Each row is a point. The points of each table are mixes of a few directions, plus a little noise. How many directions does each table use, and how many do they share? Where both have some left over, give the other angles between the two spaces (their principal angles), to ten degrees, smallest first.

First:
[[ 0.55 -0.28 -2.20]
 [ 0.12 -0.28 -0.75]
 [ 0.99  1.83 -1.17]
 [ 0.84  0.90 -1.79]
 [ 0.07  0.24  0.04]
 [-0.46 -0.85  0.57]
 [-2.11 -1.58  5.30]]
Second:
[[-0.73 -0.55  1.80]
 [ 1.64  1.21 -4.06]
 [-0.12 -0.09  0.31]
 [-0.84 -0.56  1.95]]
Directions: first 2, second 1, shared 1

First (6 x 6):
[[ 0.02 -1.24  2.11 -0.78  0.03 -0.88]
 [-0.43 -2.01  1.62 -2.08 -0.34  0.70]
 [ 1.26  1.93 -3.51  1.05 -0.30  0.79]
 [ 0.41  1.38 -2.13  0.14  1.47 -1.44]
 [ 1.96  1.57 -1.28  2.35 -1.58  0.53]
 [-3.22 -1.64  3.18 -0.67  0.70  0.31]]
Second, 8 rows:
[[-0.58 -0.17 -1.18  1.08 -0.63  0.22]
 [-2.92  0.24 -1.36  3.64 -2.97  0.10]
 [ 1.41 -0.88 -2.87 -0.41  1.33  0.70]
 [-0.36  0.22  0.73  0.12 -0.36 -0.15]
 [-0.72  1.20  5.30 -1.22 -0.58 -1.15]
 [ 0.31 -0.81 -3.45  0.91  0.25  0.69]
 [ 1.29 -0.09  0.70 -1.65  1.32 -0.07]
 [ 1.56  0.16  2.14 -2.41  1.59 -0.32]]
Directions: first 4, second 2, shared 0; angles 30, 40

First:
[[-1.56 -1.46  3.47 -0.92  0.06  1.77  0.83  1.89]
 [ 0.64  0.83 -1.29  2.22  3.34 -2.69  0.07  0.54]
 [-1.77 -0.23 -1.39  4.95 -2.95 -0.24 -2.58  0.17]
 [ 0.90  0.31 -1.52 -0.48 -0.84  0.10  0.15 -1.74]
 [ 0.66 -0.39 -0.68 -0.27 -0.43  0.64  1.03 -1.61]
 [ 2.12  1.02  0.57 -3.81  0.68  0.10  1.68  1.15]
 [-0.98 -0.08  0.78 -1.67  0.13  0.32 -1.20 -0.43]]
Second, 7 rows:
[[-2.80 -1.29  2.44  0.88  0.15  0.74 -1.37  0.99]
 [ 3.08  0.52 -2.45 -0.14 -1.94  0.61  2.55 -1.46]
 [-0.87  1.19 -0.98  2.59 -1.26 -1.54 -2.87  1.89]
 [-2.34  0.04  1.33  0.05 -0.70 -0.09 -2.91  1.33]
 [ 1.06  1.62 -0.93 -2.72  1.90 -1.62 -0.88 -0.26]
 [ 0.69 -0.99  0.27  0.45  1.40  0.49  2.47 -0.84]
 [ 1.17 -1.09  0.33 -1.13  0.41  1.43  2.99 -1.61]]
Directions: first 5, second 4, shared 4

First (9 x 9):
[[ 0.22  0.73  0.04 -0.90  0.09  1.21  1.15 -0.67 -2.18]
 [-0.55  4.08 -2.69 -2.57 -2.23  1.06 -1.09 -0.72  0.35]
 [ 0.42 -0.91  0.82  1.10  0.78 -0.94  0.31  0.37 -0.05]
 [-0.42 -1.14  0.50 -1.46 -0.27  2.72  0.92 -0.70 -1.64]
 [-1.15 -1.23  0.89  4.41  3.57 -0.84 -1.17 -0.35  2.78]
 [-0.48 -1.01 -0.06 -0.83 -0.98  0.88 -0.47  0.14  0.70]
 [ 0.92  2.05 -0.08  0.42  0.84 -1.07  0.94 -0.29 -1.84]
 [-0.50 -3.20  0.97  2.82  0.92 -2.15 -1.73  1.33  4.05]
 [ 1.52  0.61 -0.34 -2.92 -2.74 -0.79  1.12  0.84 -2.16]]
Second (9 x 9):
[[ 0.49  0.92  0.51 -0.44  0.60  0.90  1.88 -0.74 -2.97]
 [-0.76 -0.44  0.82 -0.42  0.42  2.51  1.44 -1.02 -1.72]
 [ 0.35 -2.32  0.63 -0.89  1.28  2.23  0.37 -0.66 -2.12]
 [-0.32 -1.88  0.04  0.32  1.54  1.37 -1.05 -0.56  0.32]
 [-0.67  3.14 -0.52 -0.12 -4.39 -2.99  0.76  1.64  2.84]
 [ 1.50 -0.90 -0.91 -0.43 -1.42 -3.40 -2.01  1.86  2.09]
 [-2.01  2.32  0.70  0.43 -0.75  2.05  2.26 -1.13 -0.37]
 [ 0.44 -1.80 -0.19  0.57  2.69  0.86 -1.45 -0.65 -0.45]
 [ 1.01  0.93 -1.26  1.03  0.01 -3.60 -2.13  1.18  2.34]]
Directions: first 4, second 4, shared 3; angles 60

First, 9 rows:
[[-1.75 -0.12 -0.65  0.36 -0.15  1.14  0.01 -0.29  1.93  0.39  0.30 -0.79]
 [ 4.94  0.45  1.78 -1.02  0.36 -3.13 -0.12  0.75 -5.35 -1.08 -0.78  2.31]
 [ 3.04  0.28  1.12 -0.65  0.24 -1.95 -0.04  0.47 -3.31 -0.62 -0.44  1.41]
 [ 1.49  0.18  0.55 -0.29  0.11 -0.99 -0.02  0.22 -1.65 -0.33 -0.22  0.66]
 [-4.86 -0.39 -1.72  1.03 -0.40  3.09  0.10 -0.76  5.33  1.10  0.79 -2.27]
 [ 3.12  0.26  1.12 -0.61  0.29 -1.95 -0.04  0.47 -3.40 -0.68 -0.53  1.45]
 [-0.56 -0.05 -0.20  0.13  0.01  0.31  0.06 -0.07  0.61  0.11  0.09 -0.28]
 [-2.62 -0.24 -0.96  0.57 -0.19  1.66 -0.01 -0.38  2.85  0.64  0.47 -1.18]
 [-2.74 -0.22 -0.98  0.58 -0.20  1.77 -0.02 -0.41  3.00  0.62  0.43 -1.29]]
Second (9 x 12):
[[ 1.41  0.14  0.50 -0.28  0.11 -0.91 -0.02  0.20 -1.54 -0.32 -0.21  0.67]
 [-2.09 -0.20 -0.76  0.44 -0.16  1.33  0.00 -0.32  2.28  0.46  0.35 -0.97]
 [ 2.16  0.18  0.76 -0.47  0.17 -1.38 -0.04  0.33 -2.35 -0.48 -0.35  1.00]
 [-4.90 -0.45 -1.75  1.03 -0.37  3.16  0.08 -0.76  5.32  1.08  0.78 -2.26]
 [-0.19 -0.01 -0.08  0.03 -0.01  0.12  0.01 -0.03  0.21  0.05  0.04 -0.09]
 [-1.19 -0.10 -0.43  0.23 -0.10  0.75  0.03 -0.16  1.31  0.28  0.19 -0.56]
 [ 4.47  0.41  1.59 -0.94  0.35 -2.85 -0.09  0.68 -4.86 -0.99 -0.74  2.07]
 [ 4.08  0.38  1.46 -0.88  0.32 -2.62 -0.06  0.64 -4.46 -0.91 -0.65  1.90]
 [-3.72 -0.32 -1.34  0.79 -0.28  2.39  0.07 -0.59  4.07  0.83  0.61 -1.71]]
Directions: first 1, second 1, shared 1

First (9 x 14):
[[-1.41  0.96  0.03 -0.46 -1.82  0.52  0.61 -0.50 -1.14 -0.20 -0.23 -1.51
  -1.38  1.11]
 [ 0.08  0.83  4.99 -0.17 -3.69  1.40  0.25  2.31 -2.15  0.63 -1.52  0.95
   0.42 -0.96]
 [ 1.07 -0.29 -0.51 -0.07  1.48 -0.44 -0.35 -1.54 -0.33 -0.02  0.14  0.91
   0.88  0.17]
 [-0.02 -0.09 -0.69  0.14  2.49  0.01 -0.99  0.24  1.99  1.77  0.25  1.90
   1.37  1.28]
 [-1.80 -1.20  2.65 -0.22 -2.48 -1.91 -0.71 -1.45 -1.21  0.70 -1.15  0.65
   2.49  0.30]
 [-1.83 -0.09 -1.34  0.43 -2.68 -0.05  1.51  2.37  0.84 -1.95  0.45 -3.98
  -3.27 -1.72]
 [ 3.14 -1.39 -2.99  0.49  5.17 -1.22 -0.87 -1.84  1.55 -0.57  1.21  1.82
   1.57 -0.93]
 [-0.43 -0.94 -2.40  0.61 -0.06 -0.93  0.71  1.07  1.62 -1.88  0.85 -2.53
  -1.77 -1.93]
 [ 1.16  2.28  0.23 -0.75  1.63  2.49 -0.17 -0.73 -1.15  1.50 -0.08  1.78
  -0.39  2.71]]
Second:
[[-0.19  2.23 -1.49 -0.15 -0.82  1.82  0.55  1.30 -0.41 -1.15  0.54 -1.15
  -2.41 -0.66]
 [-1.40 -4.54  3.57  0.07  0.81  0.43 -0.51  2.13 -0.34  2.64 -0.71 -0.37
   1.23 -0.14]
 [ 1.45  3.51 -3.16  0.13 -1.97 -0.18 -0.82 -2.04  0.42 -0.38  1.69  1.19
  -0.35  0.25]
 [ 1.58  3.18 -2.13 -0.10  1.17 -2.56  1.37 -3.43  0.85 -3.51 -0.92  0.77
   0.37  0.96]
 [-0.96 -3.62  1.65 -0.22  2.40  0.56  1.07  1.38 -1.36 -0.76 -1.02 -2.34
  -0.79 -1.12]
 [ 0.72  1.96 -0.37 -0.06  0.13  0.08  1.59  0.00  0.67 -1.36 -0.58 -0.65
  -1.55  1.15]
 [-2.18 -3.08  3.26  0.03  0.13  0.53 -1.20  2.55 -0.12  2.51 -0.79  0.65
   1.90 -0.68]
 [-0.84 -2.49  3.17  0.18 -0.51  0.61 -0.46  2.11  0.59  3.14 -0.40  0.36
   0.86  0.98]
 [-0.07  2.93 -2.55 -0.01 -0.94 -1.34 -1.74 -2.21  0.14 -1.13  0.65  2.43
   2.05 -1.16]
 [ 1.90 -0.07 -1.94  0.12 -0.38  0.06  0.15 -1.80 -0.44  0.00  1.54 -0.88
  -1.30  0.41]]
Directions: first 5, second 5, shared 2; angles 60, 90, 90

First, 10 rows:
[[-0.91 -0.80  2.91  0.92 -1.08 -1.10 -1.52 -0.77 -0.34  2.09  2.75 -0.88
  -0.08 -0.38 -0.15 -0.46 -1.04  3.18  0.13 -0.33]
 [-2.98  0.13  1.63  2.05 -2.29  0.37 -1.00  0.19  0.46  1.88  0.46  1.08
  -0.75  1.47 -0.28 -1.66 -1.30  3.30  0.18 -0.42]
 [ 2.57 -0.05 -1.73 -2.53  1.14 -1.20  1.66 -1.41  0.26 -1.70 -0.42 -2.45
  -0.24 -2.97 -0.53  0.08  0.18 -0.91  0.29  1.50]
 [ 3.79 -0.16 -2.43 -2.91  2.49 -1.20  1.24 -0.58 -0.70 -2.58  0.86 -2.61
   1.19 -2.33 -0.05  2.21  1.93 -3.63 -0.04  0.55]
 [-0.19 -0.68  3.11  0.26 -0.23 -0.28 -0.15 -1.19  0.62  1.91 -1.17  0.43
  -1.30 -1.48 -0.04 -1.73 -2.50  2.80  0.11  0.80]
 [ 0.19  1.24 -3.89 -0.66  0.54  1.33  1.50  1.07  0.50 -2.46 -2.62  0.91
   0.32  1.33 -0.12  0.44  1.54 -3.43 -0.13  0.15]
 [ 1.78  0.36 -3.22 -1.59  1.00 -0.75  0.51  0.43 -0.88 -2.44  2.01 -2.01
   1.46 -0.15 -0.13  2.17  2.64 -3.14  0.01 -0.28]
 [ 1.46 -0.76  3.37  0.08  2.41  1.37 -0.08 -0.04  0.02  1.44 -3.59  2.81
  -0.36 -0.64  1.28 -0.10 -1.49 -1.26 -0.40  0.13]
 [-1.35  0.08  0.46  1.32 -0.59  0.70 -0.88  1.02 -0.30  0.68  0.48  1.33
   0.50  1.94  0.32  0.37  0.38  0.02 -0.14 -1.05]
 [-4.37  0.68  0.09  2.86 -3.27  0.57 -1.33  1.17  0.42  1.36  1.37  1.35
  -0.35  3.24 -0.50 -1.35 -0.30  2.94  0.11 -1.06]]
Second, 10 rows:
[[-1.28 -0.56  2.22  1.53 -1.15 -0.63 -1.92  0.37 -0.83  1.68  3.27 -0.13
   0.61  1.07  0.22  0.47  0.03  1.91  0.02 -1.19]
 [ 4.20 -0.93  1.62 -1.48  4.19  0.77  0.12  0.15 -1.02 -0.42 -1.94  1.25
   0.92 -1.45  1.69  2.45  0.59 -4.52 -0.57 -0.22]
 [-1.38  0.00 -0.62  0.80 -1.69 -1.16 -1.22  0.45 -0.74  0.08  4.20 -1.57
   0.92  1.24 -0.44  0.82  1.26  1.26  0.16 -1.03]
 [-2.21  0.12 -0.14  0.97 -2.54 -1.14 -0.84 -0.18  0.05  0.66  3.17 -1.52
  -0.03  0.68 -0.90 -0.86 -0.05  3.05  0.34 -0.35]
 [ 3.74 -1.11  2.33 -1.12  3.74  0.30 -0.55  0.16 -1.30  0.14 -0.50  0.79
   1.18 -1.21  1.59  2.63  0.59 -3.57 -0.41 -0.56]
 [-1.30  1.23 -1.91  0.19 -0.28  2.19  1.89  0.40  1.69 -0.78 -5.77  2.67
  -1.58  0.92 -0.18 -2.20 -1.10 -0.68 -0.07  1.09]
 [ 0.68 -0.57  0.92 -0.59 -0.24 -1.57 -0.24 -1.13 -0.21  0.49  2.14 -2.07
  -0.03 -1.76 -0.40 -0.10 -0.42  1.69  0.25  0.41]
 [-0.09  0.79 -1.27  0.01  0.98  2.24  1.29  0.84  0.82 -0.77 -4.79  2.82
  -0.60  1.04  0.52 -0.61 -0.22 -2.41 -0.30  0.36]
 [-1.35  1.49 -5.07 -1.30 -2.21 -0.46  2.66 -0.94  1.88 -2.42 -1.78 -2.06
  -1.47 -0.85 -2.04 -2.57 -0.07  1.32  0.53  1.98]
 [-0.93 -0.48  1.94  0.98 -0.87 -0.50 -1.22 -0.15 -0.37  1.45  1.99 -0.20
   0.10  0.34  0.05 -0.16 -0.53  1.97  0.05 -0.55]]
Directions: first 4, second 4, shared 4

First (9 x 24):
[[ 1.26  0.09 -1.06 -0.19 -2.59  1.66 -0.76  1.42 -1.10 -0.15  1.83  0.80
   1.40  1.40  0.05  0.70  0.35 -0.57 -0.81 -0.20  1.53 -0.33 -0.65 -1.06]
 [-0.52 -2.33  1.80 -1.39  0.87 -2.80  4.28 -2.43  1.41  0.84 -2.03  3.17
  -0.17 -1.77 -0.91 -1.79  1.11  2.15  0.20  1.10 -0.24  1.42  2.54  1.18]
 [-0.66  0.30  2.85  0.69  3.13 -1.52  3.67 -0.82 -1.35 -1.27 -1.65  0.22
   0.07 -2.64 -0.82 -2.83  1.10  1.57  0.15  0.00 -0.15  1.01  0.64  2.07]
 [ 0.17  1.61 -2.81  0.54 -2.72  3.37 -5.37  2.50 -0.59 -0.14  2.89 -2.15
   0.52  2.74  1.02  2.32 -2.05 -2.71 -0.71 -1.08  0.64 -1.45 -1.30 -1.95]
 [ 0.09 -0.67  1.86  0.79  3.20 -2.07  2.06 -1.62  1.07  0.07 -2.49 -0.21
  -1.03 -1.83 -0.31 -0.62  1.37  1.25  1.43  1.09 -1.62 -0.37 -0.11  1.17]
 [-0.75 -0.03 -1.58  0.25 -1.38  1.52 -3.86  1.22  1.16  0.67  1.31 -0.78
   0.50  1.30  0.49  1.18 -2.03 -1.93  0.25  0.23 -0.14 -1.07  1.41 -0.69]
 [-0.85  1.13 -2.08 -1.68 -1.16 -0.22 -0.75 -0.61 -0.54  0.23  0.57 -0.85
  -1.74  1.27  0.97  0.77 -1.19  0.14 -1.28 -2.25  0.18  1.30 -1.96 -1.25]
 [-1.49  0.30  2.15 -0.11  2.39 -1.40  3.25 -0.95 -1.12 -0.95 -1.24  0.51
  -0.13 -2.33 -0.72 -3.11  0.07  1.34 -0.40 -0.49  0.17  1.75  1.57  2.01]
 [ 2.72 -0.47 -1.11  1.09 -1.65  1.51 -2.64  1.32  1.00  0.60  0.95 -0.63
   0.65  1.99  0.42  3.12  1.26 -1.06  1.09  1.46 -0.40 -2.50 -2.33 -1.65]]
Second:
[[-0.47 -0.65 -0.50 -0.42  0.22 -0.63 -0.55 -0.83  1.34  0.75  0.23  0.05
  -0.21 -0.08  0.12  0.75 -0.36  0.25  0.39  0.40 -1.13  0.24  0.35  0.17]
 [ 2.68 -0.45 -1.35 -1.78 -3.03 -0.65  1.75 -0.68 -0.56  0.62 -2.05  1.54
  -2.28  2.57  0.62  1.53  2.27  0.59 -0.99 -1.06  1.98 -0.50 -3.66 -3.14]
 [-0.54  1.55  1.92  2.87  4.02  0.64 -0.67  0.99 -0.97 -1.50  0.84 -2.87
   1.28 -2.33 -0.31 -0.79  0.01 -0.12  1.21  0.67 -1.87 -0.50 -0.48  2.39]
 [ 1.58 -1.28  0.02  0.78 -1.30  0.97 -1.40  1.01  1.34  0.70  0.12  0.77
   1.14  0.82 -0.16  1.30  0.69 -0.89  1.04  1.90  0.12 -1.95  0.81 -0.65]
 [ 0.07  1.68 -1.29 -0.75 -1.91  1.22 -0.33  0.97 -2.33 -0.85  0.60 -0.50
  -0.70  1.53  0.51 -0.24 -0.58 -0.65 -1.74 -2.25  2.03  0.51 -1.81 -1.51]
 [-1.07 -1.92 -0.14 -2.26 -0.35 -2.49  2.17 -2.55  1.87  1.42 -1.42  2.39
  -1.15 -0.40 -0.21 -0.49 -0.07  1.47 -0.23  0.14 -0.38  1.56  1.85  0.12]
 [-1.04 -0.96 -2.00 -2.06  0.02 -2.12 -0.50 -2.70  2.52  1.76  0.09  0.07
  -1.88  0.47  0.70  2.05 -0.57  1.11  0.08 -0.32 -2.32  1.34 -0.96 -0.39]
 [-1.29  1.93  3.37  3.61  2.31  3.08 -0.52  3.77 -3.16 -2.90  1.61 -1.40
   3.87 -2.64 -1.29 -4.14 -1.41 -1.73  0.23  0.57  1.56 -0.68  3.93  2.98]]
Directions: first 5, second 5, shared 4; angles 40

First, 10 rows:
[[-0.50  1.56  2.01  0.96 -0.19  1.78  0.63 -0.20  0.25 -0.86  0.77  2.50
  -0.78  0.96  0.06 -1.06  1.02  0.81 -0.90  0.45  0.00 -0.37 -0.51  0.37
  -1.68 -0.26 -0.25 -2.19 -1.61 -1.75  1.40 -1.21]
 [-1.11 -0.45 -0.56 -0.64 -0.29  0.12 -0.19 -0.18 -0.53  0.18  0.50 -1.09
   0.91 -0.18  0.96  1.38  0.00  1.01  0.10 -0.41  0.48  0.95  0.49  1.04
   0.72  0.00 -0.06  1.31 -0.57  0.58 -0.99  1.46]
 [-0.80 -1.50 -2.69 -1.68 -0.09 -1.20 -0.86  0.35 -0.86  1.04 -0.34 -2.89
   1.55 -0.84  1.42  1.97 -1.16  0.53  0.94 -0.69  0.66  1.17  1.29  0.87
   2.50  0.13  0.55  3.33  0.54  2.14 -2.34  2.32]
 [ 1.02  0.76 -1.51 -0.41  0.53 -0.30 -0.48  1.37  0.04  0.58 -1.39  1.03
  -0.64  0.28  0.58 -1.88 -1.41 -0.77  0.60  0.49 -0.03 -1.10  0.80 -0.76
   1.04 -0.15  1.41  0.12  0.37  0.32 -0.03 -1.51]
 [ 3.15  2.45 -2.69 -0.24  1.40 -0.42 -0.82  3.32  0.53  1.01 -3.51  3.80
  -2.35  0.96  0.64 -5.74 -3.13 -2.40  1.14  1.55 -0.45 -3.40  1.38 -2.51
   1.50 -0.40  3.30 -1.17  0.93 -0.04  0.98 -4.96]
 [ 1.93 -1.03 -2.57 -0.78  0.69 -2.26 -0.79  1.06  0.14  1.11 -1.97 -1.45
  -0.14 -0.80 -0.50 -0.82 -1.87 -2.06  1.25  0.05 -0.42 -0.86  0.58 -1.61
   1.85  0.23  1.02  1.50  2.43  1.69 -0.84 -0.54]
 [-2.47  0.98  1.63  0.14 -0.74  2.30  0.47 -0.71 -0.53 -0.79  1.88  1.04
   0.61  0.80  1.49  1.17  1.38  2.61 -0.96 -0.17  0.79  1.20  0.09  2.16
  -0.95 -0.29 -0.54 -0.49 -2.80 -1.17  0.09  1.09]
 [ 1.02 -0.04  1.37  0.99  0.14 -0.25  0.46 -0.52  0.65 -0.46  0.01  0.51
  -0.76 -0.05 -1.68 -0.63  0.68 -1.08 -0.33  0.20 -0.68 -0.60 -1.09 -1.03
  -1.38  0.13 -0.71 -1.57  0.81 -0.74  1.18 -0.94]
 [ 0.65 -1.43 -1.52 -0.67  0.18 -1.69 -0.48  0.06 -0.10  0.68 -0.68 -2.19
   0.57 -0.90 -0.40  0.87 -0.77 -0.92  0.74 -0.38 -0.13  0.23  0.25 -0.52
   1.26  0.28  0.05  1.67  1.62  1.46 -1.05  0.94]
 [-2.85 -1.30  6.51  2.34 -1.62  1.89  2.06 -4.51  0.38 -2.47  4.71 -1.29
   1.03 -0.24 -2.56  4.70  5.27  2.27 -2.53 -1.12 -0.25  2.80 -3.28  2.00
  -4.86  0.34 -4.77 -2.55 -1.70 -2.48  1.61  3.33]]
Second:
[[ 0.24 -1.56  0.12 -2.24  1.36 -1.13  0.33 -0.73  0.14  0.36 -0.50  0.76
   0.04 -0.96  2.06 -0.16  1.55  1.23  0.70  0.17  1.01  0.51 -0.71  1.20
  -1.88 -1.16  1.80  0.49  1.50  0.20  0.37  0.76]
 [ 0.00  0.02 -0.04  0.00  0.05 -0.03 -0.03 -0.02  0.00  0.07 -0.07 -0.03
   0.03  0.03  0.04 -0.05  0.03  0.01  0.06  0.00  0.07 -0.01  0.00 -0.05
  -0.04 -0.02  0.04 -0.02  0.03  0.08  0.00  0.05]
 [-0.53  3.45 -0.27  4.99 -3.11  2.54 -0.78  1.61 -0.38 -0.86  1.18 -1.73
  -0.09  2.09 -4.54  0.50 -3.44 -2.62 -1.54 -0.46 -2.26 -1.16  1.59 -2.78
   4.14  2.57 -4.02 -0.95 -3.37 -0.34 -0.80 -1.63]
 [ 0.59 -4.06  0.34 -5.90  3.59 -2.97  0.92 -1.97  0.47  1.01 -1.46  2.00
   0.12 -2.45  5.37 -0.60  4.08  3.16  1.86  0.54  2.73  1.40 -1.94  3.35
  -4.96 -3.09  4.82  1.09  3.99  0.56  0.97  1.89]
 [-0.09  0.78 -0.06  1.13 -0.76  0.61 -0.17  0.38 -0.07 -0.21  0.28 -0.43
  -0.04  0.47 -1.10  0.13 -0.84 -0.60 -0.39 -0.10 -0.58 -0.33  0.35 -0.63
   1.03  0.65 -0.97 -0.28 -0.77 -0.14 -0.22 -0.45]
 [-0.45  3.20 -0.26  4.60 -2.84  2.36 -0.71  1.54 -0.31 -0.82  1.10 -1.58
  -0.08  1.91 -4.24  0.43 -3.21 -2.47 -1.41 -0.51 -2.14 -1.11  1.43 -2.60
   3.88  2.42 -3.71 -0.97 -3.10 -0.36 -0.72 -1.45]
 [ 0.20 -1.54  0.11 -2.27  1.39 -1.14  0.38 -0.74  0.12  0.36 -0.48  0.71
   0.04 -0.96  2.11 -0.19  1.54  1.21  0.71  0.21  1.00  0.52 -0.77  1.31
  -1.92 -1.19  1.82  0.50  1.44  0.17  0.37  0.70]
 [-0.16  1.02 -0.06  1.59 -0.92  0.81 -0.27  0.54 -0.05 -0.26  0.35 -0.56
  -0.01  0.65 -1.50  0.18 -1.08 -0.84 -0.49 -0.10 -0.73 -0.37  0.48 -0.87
   1.27  0.82 -1.27 -0.32 -1.06 -0.10 -0.26 -0.50]
 [ 0.20 -1.28  0.09 -1.90  1.13 -1.02  0.26 -0.64  0.10  0.23 -0.44  0.67
   0.04 -0.84  1.72 -0.23  1.25  1.04  0.60  0.21  0.83  0.47 -0.58  1.05
  -1.57 -1.00  1.49  0.41  1.22  0.22  0.34  0.60]]
Directions: first 3, second 1, shared 0; angles 80
